Each row of a before or after table is a point. The points were changed in one or more steps. Then noise was added and the rows were shuffled. The steps act on columns, c1 being the first. Name the steps. A step turns or swaps two columns, mirrors them in a line or flattens them onto one, adds a multiple of one to another, or multiplies or shifts one. Angles are multiples of 10 degrees, from the lower column toward the higher: turns from -170 to 170, lines from 10 to 170 but not 90. Use the fewest steps. Two steps may share a column if one is a turn and the other turns, adds or multiplies; they go together, in the order done. Otherwise the lowest column goes first.
(in the rows, 128 means zero)

Before (9 x 3):
[[185 176 156]
 [138  72 105]
 [164 122 157]
 [111  71 119]
 [ 93  81 141]
 [103 122 111]
 [111 145 163]
 [147  81 133]
 [147 186 149]]
After:
[[ 72 121 133]
 [122 125 102]
 [ 85 144 149]
 [ 75 145 106]
 [122 141 169]
 [175 115 194]
 [157 155 126]
 [191 120 153]
 [ 89 169 102]]
Steps: turn c1 and c3 by 70 degrees; turn c1 and c2 by -110 degrees

Before, 9 rows:
[[ 91 141 159 100 151  95]
 [170 151 139 124 139 103]
 [179 152  11 124 138 131]
 [133 159 165 151 147 101]
 [ 94  89 156 139 148  89]
 [ 99 114 115 145 163 148]
 [122 118 135 107 176 139]
 [ 90 158  43 118 141 104]
 [104 108 162 117 123 150]]
After (9 x 6):
[[147 107   8 211 179 130]
 [136 143 149 119  73 100]
 [131 109 112 155  84 142]
 [152  99 136  98 105 136]
 [102 101 156  81 100 110]
 [112 142 162  88  99 140]
 [153 103 144 109 173 115]
 [128  89 162 122 135 104]
 [ 90  98  38 183 111 115]]
Steps: turn c2 and c5 by 130 degrees; turn c1 and c5 by 50 degrees; add -0.7 times c3 to c4; multiply c6 by 0.7

Before:
[[ 51 143 179 169 141 101 125 139 106]
 [ 86 134  92 112 154 103 200 134 138]
 [149 122 183  96 115 138 146 112 170]
 [121 125 102 172 118 101 114  61 182]
 [160 179 166 170 149 105 137 106 186]
 [117 104 106 129 113  99 201  80 114]
 [163 209 114 118 143 163 135 162 146]
 [ 88 153 135 107 153 174 121  96 108]]
After:
[[101 118 102 123 164 102  77 112 177]
 [165 184  70  98 131 161 110 111 122]
 [117 113 119 188 117 101  94 183  86]
 [164 180 115 142 138 103  75 172  98]
 [143 146 160 147 108 140  82  96 115]
 [109  99 132 178 117 100  93 136 192]
 [ 97 149 117 165 163 175 148 111 133]
 [ 59 161 148 111 166  99 146 168 142]]
Steps: turn c1 and c5 by -20 degrees; multiply c3 by 0.7; turn c2 and c3 by -40 degrees; turn c4 and c8 by 100 degrees; turn c7 and c9 by 130 degrees

Before:
[[134 130 130  97  80 113 139 137  51 123  88 180 121 141]
 [135  63 145 125 115 128 133 187 100  88 163 126 101 160]
 [139  69 108 131 162 112 112 155  54  92 130  93  93 138]
 [159 192  70  72  35 139  90  99 152 161 115 149  88 128]
 [125  91 118 156 146 102 138 152 137  95 150 123 121  87]
 [178 165  92  98 100 149 165 154 112 147 115 114 116 141]
 [199 123 105 126 109 192 112 124 125 105 113 133 130 122]
 [130 182  95  88  72 131  85 134 151 166  75 144 149 164]
 [156 155  70  88 120 166 123 113 156 170 108 185 101 151]
 [154 114 145 121 156 134  99 198  72 108 161 130 106 103]
 [169  82 173 123 156 104 125 160 116 103 115 112  79 120]
 [152 162 118  88  84 127 109  79 133 185 141 142 145 152]]
After, 12 rows:
[[153 198 123 111 157 135  90 118  66 131 162 107 117  92]
 [178 143  99 164 103 149 140  82 114 113 114 147 120 165]
 [199 123 127 150 110 189  75 134 127 135 115 102 128 119]
 [172 173 123  83 151 103 104 160 108 113 114 104  81  91]
 [156 105  87 191 117 166 107 103 151 188 106 170  93 172]
 [133 133 101 123  82 111 133 121  49 173  90 123 135 146]
 [127 161 153 139 143 103 138 158 136 122 150 101 116  55]
 [155  68  88 134  84 129 100 115 137 145 141 186 143 178]
 [136 204 126 110 112 125 129 171  96 127 165  91 104 116]
 [134 174 129 151 164 111 108 176  49  90 129  91 105  99]
 [156  82  73 188  37 139  76  81 147 146 113 163  84 176]
 [129 118  87 163  73 132  79  77 153 140  72 165 147 205]]
Steps: add -0.5 times c1 to c7; add 0.7 times c2 to c14; turn c2 and c8 by -110 degrees; turn c3 and c4 by -90 degrees; turn c9 and c13 by -10 degrees; swap c10 and c12

Before (11 x 20):
[[ 96 103 164 100 127 189  65 147 119 211 197 175 149 146 147 110 141  96
   79 132]
 [ 95 149  92 149 150 137  54 160 165 198 194 172 140  67 118 163 113  63
  187 113]
 [122 103  96 134 146 199  85  88 103 153 103 112  93 160 124  93  55 134
  115 117]
 [145  62 120  58 136 107 154 102 171 111 135 116 107 122 100 145 126  67
  114 109]
 [135 153 143 118 103 130 165  91 142 112 116 100 117 179 120 174  72 158
  167 167]
 [ 85 155 122  75 144 182 109 156 137 141 101  81  60 160 158 124 136 153
   91 125]
 [160 141  95  94 142 183 123 144 155 139 109 142 161 106  86 165 146 115
  126 127]
 [111 154 137  92 146 109 112 170 136 162 141 111 172 159 175  93 121 141
   91 125]
 [150  62 171 104 178 192 110 164 119 117 132 123  90 117  93 172 133 117
  187 168]
 [113 163 110 154 181 108  66  91 161 190 109 118 128  99 159  97  95 132
  114 161]
 [122 161 162  68 105 164  68 127 120 124 172 105  86  95 179 162 130  60
   93 125]]
After, 11 rows:
[[147  76 113 161 130 172 173 140 126 146 132 107  90 112  32 172 136 106
  192 126]
 [122  99  99 102 165 203 153  93 156 136 101 142  96 157  93  98  56 122
  115 126]
 [148  76 135 134 102 114 128  82  55 146 139  65 105 128  96 145 123 114
  117 127]
 [ 97  79 111 118 192 173 152 167 110 151 202  85 149 143 130 114 137 100
   84 131]
 [100 121 113 124 184 152 173 185  54 129 195 129 141  65  70 168 107 106
  185 132]
 [109 138 131  99 167 115 205 103 102 127 108 153 124  92  82  91  96 153
  121 132]
 [161 131 105 134 126 179 145 136  95 124 109  96 168 109  81 164 146 135
  126 132]
 [122 156 122 150 196 145 128  96  92 114 174  76  79  97 180 163 130  68
   95 127]
 [112 139 139 179 140 106 145 131 128 126 134  99 171 161 149 100 121 138
   85 127]
 [ 85 145 108 182 138 175 147  93 132 118 102  96  61 162 135 113 130 151
   97 133]
 [139 154 124 115 104 128  94  87 141 115 112 127 115 180 156 179  69 162
  169 122]]
Steps: flatten c2 and c10 onto the line at 160 degrees; flatten c3 and c6 onto the line at 110 degrees; turn c4 and c12 by 110 degrees; turn c4 and c8 by -50 degrees; turn c5 and c7 by 110 degrees; add -1 times c7 to c15; mirror c9 and c18 in the line at 70 degrees; multiply c20 by 0

Before, 8 rows:
[[133  75 135 179 150  61 184 128 137 113 145 124 146 174 102  96 113 138
  141  76 123 130 185 143 148 152 126 150 113 185 112 162]
 [148 130  83  97 127 153  86 183  82 127 141 114  88 128 146 138 193  52
  154 159 137  85  88  74 133 104 144 151 143 126 123  94]
 [133 120 107  56 146 150 124 170 139 112 115 137  83 116 130 118 140  98
  167 145 130 154  89  49 130 122 144 147 183 108  67 150]
 [100  78 115 180  94  99 202 109 127 148 183 137 141 185  84 111 110 181
  113 115 141 120 207 117 170 132 176 127 124 207 111 142]
 [149 138  53 133 131 132  92 142 103 123 186 149 128  83 157 106 200  72
   95 148 140  95  90  86 218 142 121  97 129 103 113  89]
 [131 110 133  93 158 149 128 145 102  98  77 115  95  88 178 169 163  94
  142 153 127 152 103  86 114 134 115 144 151 118 143 148]
 [113 136  48 107  99 137  89 133  95 145 158 116 168  96 140  86 158  98
   94 162 179  69 140 130 167 168  79  95 150  92 112  62]
 [ 98 137 144  48 167 132 107 158  90  96 138 116 121 138 163 167 174  56
  146 139 118 132  96  95 143 114 160 152 150 111 137 111]]
After (8 x 32):
[[133 124 106  58 139 148 125 170 141 100 114 138 152 114 120 118  90  98
  168 142 130 159  87  49 129 122 146 146 183 105  66 134]
 [113 133  46 106  79 138  90 135  96 190 157 112  77  97 131  86 131  96
   93 163 179  55 138 131 166 167  79  95 148  90 111 108]
 [135  74 135 178 159  59 187 127 134  92 144 121 125 178  91  94 151 136
  142  78 125 129 185 140 149 155 128 154 113 184 113 125]
 [153 139  52 134  78 133  93 141 102 153 186 148  82  85 143 108  74  74
   96 149 136  94  89  86 218 142 121  98 129 104 112 108]
 [147 130  83  98  81 153  86 184  80 150 140 110 117 129 136 139  52  52
  154 158 136  88  89  76 135 102 147 151 143 127 122 108]
 [ 97 137 149  49 135 133 107 155  91 122 138 117 104 140 155 166  90  56
  148 139 119 138  95  92 145 116 161 152 152 114 136  89]
 [102  76 118 181 109  99 201 108 129 129 182 138 128 184  73 112 149 181
  112 114 145 135 209 119 170 133 174 127 127 206 111 136]
 [129 109 132  92 133 152 127 144 103  97  77 118 132  87 165 169  79  97
  143 155 125 148 102  86 114 131 114 147 154 116 142 131]]
Steps: add -0.7 times c17 to c5; turn c13 and c17 by 140 degrees; turn c10 and c32 by 50 degrees; add -0.3 times c14 to c32; shift c15 by -10; add 0.3 times c27 to c22

Before (9 x 64):
[[133 150 128 140 100 150 151 140 171 114 150 134 118 106  78 120 162 169
  135 159 136 114 116 146  99  97 124 127 118 130 146 137 174 128 133 106
  123  99  98 129 116 118 137 143 155 146  83 160 150 109 144 135 133 143
  111 146 113 114 137 112 128 128 104 166]
 [157 123 130 124 114 130 139 137 118 145 143 142 127 142 134 127 125 135
  145  98 127 114 151 113 117 148 109 140 122 125 105 133 140 139 104 128
  139 130 119 138 123 124 131 132 122 114 133  98 122 146 101 128 131 140
  111 135  98 138 140 129 122 141 117 115]
 [147  99 137 132  93 127 101 127 136 119 147 104 100 114 127 110 132 136
  124 137 129 143  89 122 128 109 117 130 147 180 138 141 130 172 129 136
  126 126 109 156  76 136  93 104 162 157 115 140 148 118 157 160 120 109
  137 106 143 124 133 106 163  77 143 124]
 [151 114 133 138 131 130 129 163 112 133 131 133 137 114 135 131 133 100
  137  97 140 108 150 109  97 137 108 151 133 116 110 130 156 122 108 142
  140 105 124 121 117 145 150 131  90 101 146 119 116 147 115 143 152 131
  122 134 131 124 159 113 123 140 108 110]
 [123 131 106 122  88 150 135 119 136 121 121 141 101 122  90 105 154 178
  130 157 140 142 127 160 132  94 140 129 131 137 113 143 180 140 137 121
  124 128 116 115 141 142 145 135 170 129 108 135 164 123 125 131 155 135
  130 115 104 113 144 118 104 129 107 146]
 [163 117 120 140 110 131  95 144 143 121 165 123 123 121 136 117 132 131
  123 167 116 121  89 131 143 125 137 117 130 166 133 140 135 164 134 139
  165 117 107 150 102 139  92 109 145 160 117 121 134 103 158 167 129 105
  127 106 148 115 106 117 153  89 156 110]
 [136 131 132 133 127 125 137 147 101 126 112 112 144 119 124 139 112 105
  140  86 144 109 137 105 129 125 115 142 115  88 114 124 136 123 111 123
  154 120 112 105 129 146 134 143 119 111 148 119 104 145 110 149 112 108
  117 153 105 152 148 132 132 145 120 107]
 [136  92 137 136 141 143 139 151 111 134 102 126 152 140 120 136 110 150
  142 112 129 116 132 118 107 117 126 141 145  96 122 142 136 113  92 134
  151 141 111 129 131 133 145 142 133 123 141 128 122 125 100 133 130 129
  117 139 132 151 149 116 111 137 127 148]
 [140  95 136 103 120 133 137 126 126 124 121 131 127 140 126 138 116 133
  139 108 138 136 127  92 125 108 100 133 117 131 110 128 144 106 108 149
  152 118 113 105 102 141 145 146 103 130 148 113 112 142 118 126 133 132
  143 124 110 133 141 133 110 147 142 124]]
After:
[[163 117 120 139 110 131  95 143 142 120 161 126 124 121 137 116 131 130
  124 167 117 121  88 126 143 124 137 117 129 225 133 141 135 123 134 139
  166 117 107 150 102 140  91 107 145 160 117 121 134 102 158 166 129 104
  127 106 149 114 106 114 152  90 156 109]
 [122 132 107 121  88 151 136 119 136 118 122 132 102 122  90 105 153 178
  131 158 140 142 128 154 132  96 139 129 131 160 113 143 181 129 137 121
  124 128 116 116 142 142 146 135 171 130 109 136 163 123 126 131 155 135
  131 116 105 111 144 102 104 129 107 147]
 [137  91 136 137 140 143 139 151 112 136 100 127 153 139 120 137 110 149
  142 113 129 117 131 114 107 117 127 140 144  83 122 142 136 145  91 134
  152 142 112 130 132 134 145 141 133 123 141 128 122 126 101 133 130 130
  117 139 132 151 150 118 111 136 127 148]
 [151 114 133 138 131 130 129 163 111 135 128 129 137 114 134 131 133 100
  136  98 139 108 151 105  98 137 109 150 131 109 110 130 155 135 108 142
  139 107 123 122 117 144 151 132  92 100 146 119 116 148 116 143 153 131
  124 134 132 124 160 118 123 141 108 110]
 [156 121 131 124 114 129 138 136 118 149 143 134 126 143 134 127 125 135
  146  98 127 113 152 114 117 149 109 139 121 153 105 134 141 141 103 127
  138 129 120 137 123 122 131 132 122 114 133  98 123 145 102 127 131 139
  111 136  99 138 139 135 121 141 117 116]
 [140  95 136 104 120 133 138 127 126 122 130 128 128 140 126 138 117 133
  139 109 137 137 127  96 124 108 100 132 116  78 110 128 145 106 108 149
  151 117 114 104 102 142 144 146 103 131 148 113 113 143 118 127 132 131
  143 125 110 133 143 150 110 147 143 124]
 [133 151 127 140 100 150 151 140 170 111 146 131 118 107  78 120 162 169
  135 159 136 115 117 140 100  98 124 127 120 131 147 138 173 125 133 106
  122 100  99 129 115 120 138 145 155 146  83 160 151 110 145 134 133 142
  112 146 112 114 137 101 127 128 105 165]
 [147  99 138 131  93 126 101 126 135 119 145 120 100 113 126 109 132 136
  123 136 129 142  89 116 129 109 117 130 148 249 139 141 131 118 129 135
  127 125 110 156  75 136  93 103 162 156 113 138 148 117 158 160 120 109
  136 107 143 123 133 104 162  76 143 124]
 [135 131 132 132 127 125 138 148 101 127 110 121 144 118 125 139 112 105
  140  86 143 110 137 108 130 124 116 142 116 103 113 124 135 160 110 123
  153 120 112 106 128 146 133 143 118 111 148 119 104 145 110 148 112 108
  117 154 106 153 147 143 133 145 121 108]]
Steps: add -0.3 times c4 to c11; multiply c10 by 1.3; multiply c12 by 0.4; turn c24 and c60 by -20 degrees; multiply c60 by 1.3; multiply c34 by 2.5; turn c30 and c34 by -70 degrees
